Every row gives one point. Each copy is the shape, with its points in the same order, stretched, turned, moved and blurred by noise. Say if it was mirrored as well.
In the rows, zero is written as 128.

Shape (8 x 3):
[[146  95  97]
 [137 194 134]
 [ 83 147  93]
 [105 103 111]
 [137 142  63]
 [ 63 139 125]
 [162  71 122]
 [110  81 134]]
Copy 1 (8 x 3):
[[116 113  92]
 [128 209 146]
 [179 159 123]
 [149 118 124]
 [146 166  72]
 [186 138 154]
 [ 95  87 102]
 [134  96 136]]
Copy 1 is: mirrored
Copy 2 (8 x 3):
[[136  95  76]
 [114 184 153]
 [ 63 108 131]
 [108  80 117]
 [ 91 134  67]
 [ 70  94 160]
 [173  79  79]
 [139  57 124]]
Copy 2 is: only turned
Copy 3 (8 x 3):
[[179 139 115]
 [ 73  95 103]
 [102 172  95]
 [146 156 134]
 [146 147  71]
 [ 88 178 147]
 [197 119 138]
 [165 155 168]]
Copy 3 is: mirrored

Shape (7 x 4):
[[183 121 122  63]
 [ 94 116 178 128]
 [136 106 141 123]
 [121 168 138 141]
 [ 54 191  99 129]
 [176  82 134  89]
 [137 131  85 137]]
Copy 1 (7 x 4):
[[ 50  76 129 105]
 [138 126 191 115]
 [117  98 155 129]
 [121 161 142 144]
 [167 206 110 106]
 [ 78  53 147 116]
 [132 121  99 146]]
Copy 1 is: mirrored
Copy 2 (7 x 4):
[[167  89 103  50]
 [111 100 179 113]
 [139 129 140  93]
 [136  96 120 150]
 [ 66  82 100 171]
 [159 128 130  42]
 [127 148  90 121]]
Copy 2 is: mirrored
Copy 3 (7 x 4):
[[134 199 175 199]
 [132  93 171 111]
 [128 130 150 152]
 [136 138 131 101]
 [ 77 146 120  43]
 [135 156 164 211]
 [ 99 156 104 139]]
Copy 3 is: mirrored

Shape (11 x 6):
[[104 154 143 138 150  75]
 [103  76 104 146 105 149]
 [156 117  66  77 128 192]
 [173 116 157 102  74 197]
 [155 160 122 166 176  95]
 [ 78 166  98 162 141 134]
 [116 145 132 148 121  67]
 [113 121 151 108 145 116]
 [118 132 163 133 180 109]
 [201 163 133  89  52 191]
 [129 163 122 168 105 120]]
Copy 1 (11 x 6):
[[ 81 171 164 159 137  82]
 [134  85 135 166  93 139]
 [152 118  60  99 138 142]
 [150 148 100  74  69 180]
 [122 206 126 176 163 106]
 [ 65 141 100 184 140 121]
 [ 99 171 147 170 104  77]
 [100 147 156 117 143 113]
 [100 165 167 135 164 119]
 [140 185  57  68  61 163]
 [103 177 114 164  90 125]]
Copy 1 is: only turned
Copy 2 (11 x 6):
[[112 162 140 123 142  68]
 [ 82  91 111 164 124 147]
 [ 86 144 119  85 162 233]
 [145 100 139  86  85 201]
 [159 181 126 121 180 100]
 [ 99 189 134 166 134 119]
 [124 149  99 124 125  69]
 [ 92 129 161 106 140 108]
 [122 151 181 119 167  91]
 [162 142 110  57  83 219]
 [149 162 108 147 115 116]]
Copy 2 is: only turned

Shape (15 x 9):
[[105 100 208 121 191 135  49 107 147]
 [118 128 148 119 172 120 131 168  96]
 [177  79 125 140 198 127 132 124 114]
 [155 177  94 112 105 166 109 138 106]
 [ 80  94 132 130 185 139 108 141 143]
 [143 110 146 104 146 149 168  70 143]
 [161 119 150  72  92 164 196 121 129]
 [168 112 173 104 123 140 180 108 106]
 [108  94 141 136 188 145 110 143 114]
 [139 146 142 108  66 127 117 118 118]
 [136 125 152  92 122 145 193  63  83]
 [ 94  70 170 154 178 127 110 114 109]
 [126 131  74  36  36 145  99 154  77]
 [121 124 135 155 168  83  76 126 171]
 [129  98 155 164 136 153 109 125 137]]
Copy 1 (15 x 9):
[[154 138 202 103 195 117 106  54 137]
 [112 129 149 124 185  89 144 146 108]
 [176  83 116 147 187  93 146  96 124]
 [128 160  97 135 149 171 108 169  61]
 [107 111 146 122 203 121  98 108 164]
 [152 124  95 115 133 155 173  89 157]
 [149 119 101  78  91 159 197 170 134]
 [155 118 126 122 109 136 208 128 119]
 [122 101 147 132 208 117 120 111 127]
 [123 153 130 125  85 152 123 149  91]
 [107 126  84 112 106 154 220  98 118]
 [112  89 167 150 179 114 139  71 147]
 [ 69 116  94  58  71 155  74 193  34]
 [156 154 149 165 172  86  63 103 155]
 [151 112 162 160 157 151 121 117 141]]
Copy 1 is: only turned
Copy 2 (15 x 9):
[[ 59  73 204 128 191 111  93  80 149]
 [116 105 156 103 190 115 101 185 109]
 [164  70 141 113 225 149 140 128  87]
 [155 169 118 119 132 150  60 139 103]
 [ 86 102 143 106 199 135 131 144 162]
 [119 134 148  80 154 168 156  98  70]
 [138 131 141  49 101 189 123 152  49]
 [127 106 156  84 139 162 131 149  37]
 [ 97  90 145 117 213 145 114 155 128]
 [125 139 122 116  81 125  93 131  85]
 [ 96 151 127  70 150 161 137 133  10]
 [ 67  74 146 136 205 134 137 143 114]
 [130 149  42  53  77 129  40 148  92]
 [138  99 162 156 168  86 143 110 167]
 [106  90 147 152 157 162 124 139 119]]
Copy 2 is: only turned

Shape (14 x 11):
[[157 171 114 122 115 129 108 101 118 119 125]
 [135 136 137 136 156 139 149 140  98 115 137]
 [114 175 174 124 119 130 110 107 130 130 128]
 [156 123 184 142 133 137 170 145 129 197 121]
 [149 117 117 137 165 131 110 102 116 149 115]
 [113 104 116 144 115 123 104 114 105 122 136]
 [141 109 109 202 125 130 149 210 133 129 200]
 [139 129 134 117 142 127 139 137 124 125 210]
 [136 108 117 139 138 179 112 115 120 135 122]
 [116 123 125 124 140 141 130 110  96 135 154]
 [153 115 158 119 148 141 215 101 121 139 123]
 [ 17 117 108 121 144 129 106 109 156 135 160]
 [157 118 147 115 134 128 127 125 124 109 109]
 [152 114 126 119 131 137 159 160 109 150 116]]
Copy 1 (14 x 11):
[[136 157 126 130 104 120 101  95 121 116 142]
 [147 131 113 142 155 112 149 150 106 129 152]
 [114 171 156 118 102 112 166  93 116 136 139]
 [143 151 169 135 132 149 183 193 140 125  99]
 [126 127 143 168 167 128 113 119 138 135 128]
 [111 107 122 156 121 114 109 115 110 161 136]
 [169 101  81 158 104 116 127 221 160 184 183]
 [141  98 140 109 122 115 124 158 149 143 197]
 [137 117 128 171 138 170 131 122 128 147 137]
 [112 120 132 139 148 129 124 128 103 140 162]
 [129 111 133 131 139 146 179 172 120  64 134]
 [ 29 116 101 142 139 119 149  94 138 194 172]
 [159 117 128 129 126 114 141 117 120 122 118]
 [150 122 109 119 150 136 137 167 115 136 113]]
Copy 1 is: mirrored
Copy 2 (14 x 11):
[[129 180 102 123 143 124 105 100 115 121 131]
 [105 141 125 112 132 135 145 145 105 110 142]
 [108 195 163 117 114 128 112  97 132 110 126]
 [160 143 171 128  98 166 165 145 106 172 115]
 [124 128 133 142 169 134 124 118 107 133 100]
 [107 132 115 157 121 121  96 129 115 100 115]
 [ 98 121 101 204 111 144 169 186 150 137 193]
 [ 97 118 144 136 117 142 116 129 123 128 191]
 [125 127 114 146 136 169 135 103 106  99 106]
 [ 83 134 125 125 135 145 111 118 102 114 130]
 [134 110 143  80  90 136 172 108  78 155 125]
 [ 34 116 146 152 121 134 109  85 185 105  88]
 [145 138 132 103 129 122 120 129 113 109 128]
 [130 131 113 105 119 154 140 158 112 147 117]]
Copy 2 is: only turned
Copy 3 (14 x 11):
[[157 166 124 117 128 129  85 105 101 118  96]
 [145 149 116 136 142 148 146 143 100 125 119]
 [124 141 177 145 123 151 102 101 119 112 107]
 [154  91 139 167 118 181 136 163 142 178  90]
 [121 145  94 143 162 134 107 130 116 141  76]
 [104 124 107 143 128 106 105 127  96 120 125]
 [156 162  99 174 118 125 134 205 136 160 195]
 [152 138 134 123 166 128 119 126 116 152 179]
 [121 121  77 144 148 156 100 132 131 118 108]
 [114 134 113 132 139 138 119 115  92 139 131]
 [171  93 106 127 130 160 184 109 135 152  93]
 [  7 148 138 122 135 116 119  93 149 137 167]
 [149 114 117 126 145 128 123 141 124 103  89]
 [143 117 104 113 118 151 137 170 116 143 101]]
Copy 3 is: only turned

Shape (17 x 12):
[[ 91 110 145  99 117 125 120 136 137  99 147 112]
 [135 156 131 157 140 129 157  86  64  39 138 116]
 [125 138 101  55 102 146 130 170 142 139 144 140]
 [127 155 133 138  86 133 125 152 142 119 154 182]
 [146  44 145 141 130 135 165 138 135 147 120 127]
 [ 98 105  67 156 146 145 126 161 142 125 140 106]
 [180 150 136 158 146  98 124 128 140 140 103 131]
 [ 90  11  89 100 149 130 138 130 142 142 107 124]
 [128 146 130 158   9 127 127 148 139 144 144 119]
 [102 141  89 108 131  77 156 150 142 134 127 115]
 [ 90 157 132  89 143 156 138 104 123 129 144 158]
 [165 140 121 117 143 152 137 170 139 141 112 121]
 [139 138 133 147 143 108 172 137 153 146 123 108]
 [ 92 146 143 143  65  93 142 171 111 104 108 115]
 [108 153 115 158  76 139 141 149 139 117 123 151]
 [117 159 120  99 110 141 134 126 131  43  88 115]
 [170 122 136 128 146 144 161 126 150 108 150 135]]
Copy 1 (17 x 12):
[[ 71 103 111 146 104 125 114 109 125  97 107 108]
 [136 169  88 164 105 180  66  89 125 139  60 134]
 [ 77 116 111  76 101 132 125 178 113  81 123 133]
 [127 152 146 142 102 111 137 155  78  81 122 132]
 [114  78 133 125  90 172 182 102 132 127  91 136]
 [116 112  80 167  77 152 160 162 149 122 158 110]
 [183 100 130 146 155 142 119 154 120 120  93 132]
 [ 79  53  86 115  83 151 186  83 157 132 153 151]
 [136 144 154 113  64  65 142 155 126 101  91  69]
 [ 97 120  93 136 136  98 131 169 153 121 109 145]
 [ 86 152 121 120 140 151 100 120 104 132 143 134]
 [131 105 110 108 119 180 140 175 123 103 100 103]
 [127 124 131 153 148 149 143 149 154 126  89 122]
 [103 129  96 130 108  71 134 142 105 112  56  83]
 [132 164 115 135 103 106 147 150 103 102 113 103]
 [116 152  55 107 139 141  92 117 130  64  78 101]
 [129 133 141 143 116 192 129 135 136  87  93 147]]
Copy 1 is: mirrored
Copy 2 (17 x 12):
[[110 113 110 121 141 130 111 124 143  87 168  75]
 [182 143 139 162 184 148 120 135  50  65 172 119]
 [114 101 111 120  99 100  55 155 177 133 119 103]
 [126 137  97 142  58 126  91 150 137 118 156 131]
 [144  68 116  99 123 148 169 135 114 156  99 103]
 [130 134  59 129 169 137 109 129 131 154 118 107]
 [154 177 147  90 104 147 141 157 136 112 101 145]
 [126  49  76 108 196 112 156 117 170 150  97 108]
 [108 147 114 162   7 111 114 100 112 117 128  67]
 [121 144  99 116 147  85 130 177 170 112 109  77]
 [ 99 112 137 160 145 126  90 151 150 127 157 140]
 [148 126 124  95 116 148  94 163 138 139  83 124]
 [130 148 144 117 121 135 155 174 132 135 102  87]
 [102 128  95 139  79 123 115 144 123  55 134  61]
 [123 132  99 173  74 142 111 137 125 115 135 106]
 [159 131 118 161 156 164  92 135 149  45 139 108]
 [174 125 146 113 123 148 119 150 128 147 135 121]]
Copy 2 is: mirrored

Shape (17 x 12):
[[ 96 130  96 155 111 111 109 152 114 152 114 134]
 [142 134 116 117 114 159  91  83  88 114  95  98]
 [111 132 105 119 219 163  88 141 147 180 133 122]
 [188 147 141 138 137 146 112 124 138 154 108 129]
 [ 97 108 210 106 113 120 152 152 156 168 143  91]
 [166  95  96 109 118 153  91 129 118 165 125 133]
 [112 124 162 148 112 102  82  78 103 133 138 133]
 [101 116  93 148 137 150  92 125  93  70 130 103]
 [174 138 158 131 105  85  71 108 106 179 133 139]
 [198 111 177 131 145 129 132  76  69 171 136 137]
 [ 96 128 107 148  98 158 103  72  86 136 109 132]
 [116  72 142 147 196 153 110 135 169 168  96  96]
 [171  96  91 128 130 161 138 102 134 135  92 154]
 [128  89  90 139 105 134 214 136 168 156 134 103]
 [106 135 125 133 150  37  82  41 101 176 132 117]
 [131 109 121 101 102 138 131 133 105  77  80 153]
 [105 128 142 125 103  10  76 141  75 168  43 120]]
Copy 1 (17 x 12):
[[134 120 133 126 125 186 125 136 126 135  80 162]
 [163 107 123  87  85 117  90  71 123 108 128 136]
 [122  80 181 140 135 183  87 147 185 172 173 149]
 [148 105 145 132  82 113 146 129 174  79 122 136]
 [ 91 102 179 117 102 106 175 209  85 163 140 139]
 [169  92 104 130 108 135 141 130 156 125 133 208]
 [203 136 165 127 141 112 106 136  97 108 116 142]
 [157  92 127  83 137 175 118  63 102 136 133  96]
 [221 136 157 168 109  85 135 156 162 111  86 173]
 [180 183 172 145  78  76 184 113 146  87 161 184]
 [153 129 124 102 102 155  89  92  83  95 126 178]
 [113  70 211  75 149 153 133 141 171 139 157 177]
 [117 119  96  93 109 136 136 101 162  78 138 190]
 [ 11  99  98 120 141 145 189 129 112 134 131 189]
 [187 166 175 156 180  96  60 124 143 160  93 165]
 [130 146  83  44  88 142 142 111 123  95 114 118]
 [187 174 169  91 103 128 102 146 166 163   7 153]]
Copy 1 is: only turned
Copy 2 (17 x 12):
[[134 113 107  96 106 136  80 126 130 144 109 111]
 [110 110 133 140 110  96 129  54 142 149 116 104]
 [ 92 167 106 143 189 162 107 125 105 197 116 104]
 [109 142 145 161 116 111 147 135 129 143  71 142]
 [181  89 165 157 149 176 158 154  84 129 147 150]
 [128 135 139  96 106 156 124  82 143 159  70 111]
 [152 107 131 103 157 102 130  93 110 111 120 102]
 [144 120 108 123 134 107  82  80 177 159 143 103]
 [146 131 149 112 118 115 140 127  95 116  46  89]
 [152 109 124 158 149 145 182  95 131  94  40 104]
 [118  98 104 105 119 122  98  52 133 120 122 125]
 [116 111 119 122 205 159 146 139 129 214 128 145]
 [117 134 113 103 116 136 167  95 184 138  96 151]
 [181 120  87 130  81 159 180 128 144 164 136 186]
 [139 134  79  84 160  84 166 107  65 126 117  49]
 [125  99 150 107  90 137 131 101 204 103 137 118]
 [121  52 121  56  99 123 119 158 106 118  90  32]]
Copy 2 is: only turned
Copy 3 (17 x 12):
[[ 83 104 119 129 120 114 112 138 109 161 127 152]
 [149 103 181 148 152 147 115  91  72 141 111 165]
 [117 196  93 207 177  90 135 110 109 165 135 142]
 [178 141 145 160 141 103  90 137 124 145  78 156]
 [129 178  89 152  65 162 152 113 116 145 106  40]
 [164 104 122 131 157 108  61 103  86 154 130 140]
 [114 157 187 141 111  97 104 129  50 138 149 154]
 [113  92 160 147 133 130 140  85  88 128 186 185]
 [164 135 171 131 127  64  93 170  48 156 101 141]
 [202 184 166  99 113  94 100  96  83 161  92 154]
 [ 94 130 156 132 122 153  77  98  55 146 131 185]
 [101 198 125 200 131  90 112  56 156 160 128  84]
 [145 132 140 119 152 128  51  82 147 127 123 155]
 [114 139  51  88  94 135 107  76 176  83  96 102]
 [ 78 198 183 117 161  36 141 130  22 111 120 148]
 [142  88 174  96 131 190  85 116 147 145 161 139]
 [ 73 104 211  83 147  85 164 154  94 198 106  88]]
Copy 3 is: only turned
Copy 4 (17 x 12):
[[158 172 141 176 114 108 126 123 127 139 130  87]
 [177 123 180 127 104 107 102 124 115 107 153 130]
 [149 140 134 118 174 125 100 149 112  94  61 140]
 [134 129 164  85 110 151 140 141 121 162 120 126]
 [ 48  88 126 185 138 127 147  88 135 140 147  96]
 [181 108 159 121 129 164 142 147 121 111 120  91]
 [143 141 187 143 117  78 165  92 143 106 146 114]
 [184 155 149 149 136  72 108 153 122  88 183 130]
 [132 144 195 103 103 146 184 101 114 133 124  85]
 [142 127 198 102 105 196 193  95 125 122 131 151]
 [188 143 175 164 108  92 108 101 161 111 144 119]
 [143  95 150 177 169 100 123 153 106 139  82 167]
 [203 107 140 114 104 141 141 155 136 142 107 141]
 [167 117  75 151 123 133 142 104 126 183 143 113]
 [185 173 171 124 111  56 174  49  76 101  82 137]
 [156 107 139 156  75 110 127 165 137 107 150 123]
 [134 172 188 222  53  88 155 104  48 135  94 103]]
Copy 4 is: mirrored
